Each row is a point. Each copy is the shape, with its points in the same order, stretched, turned, moved and blurred by noise. Is it also mirrored, or only turned?
In the rows, 100 means zero.

Shape (6 x 2)
121 94
76 114
122 113
14 108
98 27
67 100
Copy 1 (6 x 2)
132 129
85 130
122 147
34 100
145 59
85 114
Copy 1 is: only turned
Copy 2 (6 x 2)
67 95
109 86
74 104
169 49
60 8
120 69
Copy 2 is: mirrored
Copy 3 (6 x 2)
102 69
69 108
89 59
53 167
154 107
80 118
Copy 3 is: mirrored
Copy 4 (6 x 2)
112 102
72 97
120 116
16 75
120 41
62 92
Copy 4 is: only turned

Shape (6 x 2)
59 169
82 101
112 65
93 136
126 108
144 39
Copy 1 (6 x 2)
119 168
131 103
123 58
106 124
92 83
109 22
Copy 1 is: mirrored
Copy 2 (6 x 2)
166 62
103 87
70 119
137 95
115 130
46 151
Copy 2 is: mirrored
Copy 3 (6 x 2)
22 142
94 117
128 83
60 116
88 83
160 53
Copy 3 is: mirrored

Shape (6 x 3)
132 56 67
140 111 150
150 92 130
105 156 75
71 169 123
132 71 106
Copy 1 (6 x 3)
162 81 73
104 103 171
134 85 152
90 149 95
43 120 124
142 73 117
Copy 1 is: only turned
Copy 2 (6 x 3)
61 64 65
69 154 128
57 123 111
120 165 55
157 185 98
65 92 96
Copy 2 is: mirrored
Copy 3 (6 x 3)
157 80 68
127 144 123
139 123 110
85 124 45
45 127 85
137 97 106
Copy 3 is: only turned

Shape (10 x 4)
89 140 63 69
76 79 71 77
77 147 78 93
93 92 89 66
76 70 99 97
83 106 75 100
142 43 67 102
81 127 87 39
194 138 131 94
97 20 57 96
Copy 1 (10 x 4)
68 100 134 157
62 71 89 134
66 111 136 129
78 64 111 133
70 73 89 98
73 98 105 124
143 76 43 142
55 63 149 153
195 96 138 123
92 62 30 134
Copy 1 is: mirrored
Copy 2 (10 x 4)
94 151 78 131
90 101 49 118
84 129 97 144
89 109 67 91
85 66 65 106
96 103 80 130
162 74 68 79
71 145 67 90
146 132 179 53
136 52 17 96
Copy 2 is: only turned

Shape (10 x 4)
93 92 70 114
88 164 65 171
88 83 129 113
121 88 84 117
81 93 94 141
110 50 84 122
108 80 133 113
97 87 91 127
107 91 150 113
96 71 80 102
Copy 1 (10 x 4)
128 78 72 113
141 116 28 167
108 83 121 136
100 74 76 116
130 76 88 148
104 39 86 121
90 83 117 136
118 74 87 131
89 94 126 141
119 65 96 104
Copy 1 is: mirrored
Copy 2 (10 x 4)
76 86 76 119
5 60 126 99
93 119 113 122
98 73 94 114
58 93 108 133
105 80 82 146
108 114 122 118
81 88 97 126
110 122 141 111
99 95 71 119
Copy 2 is: mirrored
Copy 3 (10 x 4)
99 107 68 106
132 175 123 146
99 103 110 62
95 81 91 114
124 115 88 93
117 55 67 87
99 79 119 67
116 99 90 96
92 97 138 58
98 84 71 90
Copy 3 is: mirrored
Copy 4 (10 x 4)
98 59 84 91
79 50 146 34
77 83 110 123
118 59 105 104
80 53 108 101
116 42 87 130
90 84 115 135
93 56 103 105
85 100 127 130
106 65 77 110
Copy 4 is: mirrored

Shape (12 x 6)
109 95 85 113 95 113
120 101 115 99 85 129
119 99 119 123 82 106
122 101 97 124 79 100
119 70 103 90 114 109
121 79 109 102 85 96
119 102 117 99 84 88
36 83 64 111 111 88
106 104 112 102 104 98
112 94 78 94 195 92
120 101 103 100 82 84
117 107 92 90 82 94
Copy 1 (12 x 6)
116 111 87 100 93 97
120 90 83 96 72 130
133 89 112 110 79 114
129 94 104 103 80 88
121 86 74 98 119 121
132 76 95 109 96 104
114 66 109 108 83 103
67 145 97 147 131 90
101 89 106 104 97 115
70 116 98 59 180 117
115 71 105 107 87 86
105 74 93 98 81 85
Copy 1 is: only turned
Copy 2 (12 x 6)
105 110 91 113 114 73
125 89 74 108 119 102
97 119 76 121 114 105
102 130 86 124 108 87
108 75 112 130 126 93
112 101 94 138 112 103
107 109 96 117 96 114
53 90 94 105 57 32
97 108 98 101 101 106
68 94 165 75 128 80
110 120 104 121 90 102
122 110 107 110 92 90
Copy 2 is: only turned
Copy 3 (12 x 6)
114 96 95 113 92 104
97 112 118 114 75 132
80 83 115 119 82 117
96 73 117 122 84 105
106 99 78 76 81 128
92 84 101 97 68 115
81 93 122 90 73 112
119 112 34 110 117 52
91 99 101 88 101 107
128 83 56 31 164 100
88 88 124 90 78 99
100 102 126 100 81 93
Copy 3 is: only turned

Shape (12 x 6)
95 71 54 123 94 63
93 95 132 102 108 88
134 82 74 94 118 25
135 121 155 91 72 61
83 88 143 136 99 88
114 52 66 121 84 86
83 78 89 94 105 67
12 102 97 74 41 95
156 153 101 54 116 61
100 55 129 105 64 94
63 100 157 43 74 63
97 139 87 93 66 99
Copy 1 (12 x 6)
75 31 136 133 101 96
62 115 88 84 85 137
40 93 123 116 65 54
77 181 142 74 88 120
44 100 116 94 103 171
64 39 148 110 129 88
72 65 111 91 73 107
173 53 151 51 61 159
104 175 73 107 62 62
68 94 154 58 126 132
110 146 120 17 38 138
152 104 121 108 95 117
Copy 1 is: only turned
Copy 2 (12 x 6)
111 39 133 109 125 130
85 127 115 110 81 121
44 51 185 103 120 95
52 115 134 138 43 58
96 135 111 138 81 137
140 51 149 108 123 126
95 79 122 93 97 138
149 69 17 89 32 164
27 88 130 92 88 20
138 101 133 117 67 134
75 120 90 86 14 133
110 71 60 112 72 73
Copy 2 is: only turned
Copy 3 (12 x 6)
92 121 75 105 111 49
107 116 129 124 115 96
130 104 90 129 113 19
112 71 145 165 107 79
75 123 130 142 129 91
91 123 62 118 101 65
107 123 105 107 99 64
59 109 139 70 50 100
169 47 124 115 103 88
82 119 113 153 86 94
104 106 173 132 62 87
105 61 117 88 92 112
Copy 3 is: mirrored
Copy 4 (12 x 6)
80 128 51 141 81 86
114 81 110 114 110 112
51 99 101 164 93 98
118 55 170 126 86 85
141 72 88 132 105 102
90 122 50 126 57 102
81 99 78 115 107 98
110 101 75 35 121 46
64 115 195 121 104 107
121 66 83 97 67 99
98 36 141 62 132 80
110 134 131 87 88 73
Copy 4 is: mirrored
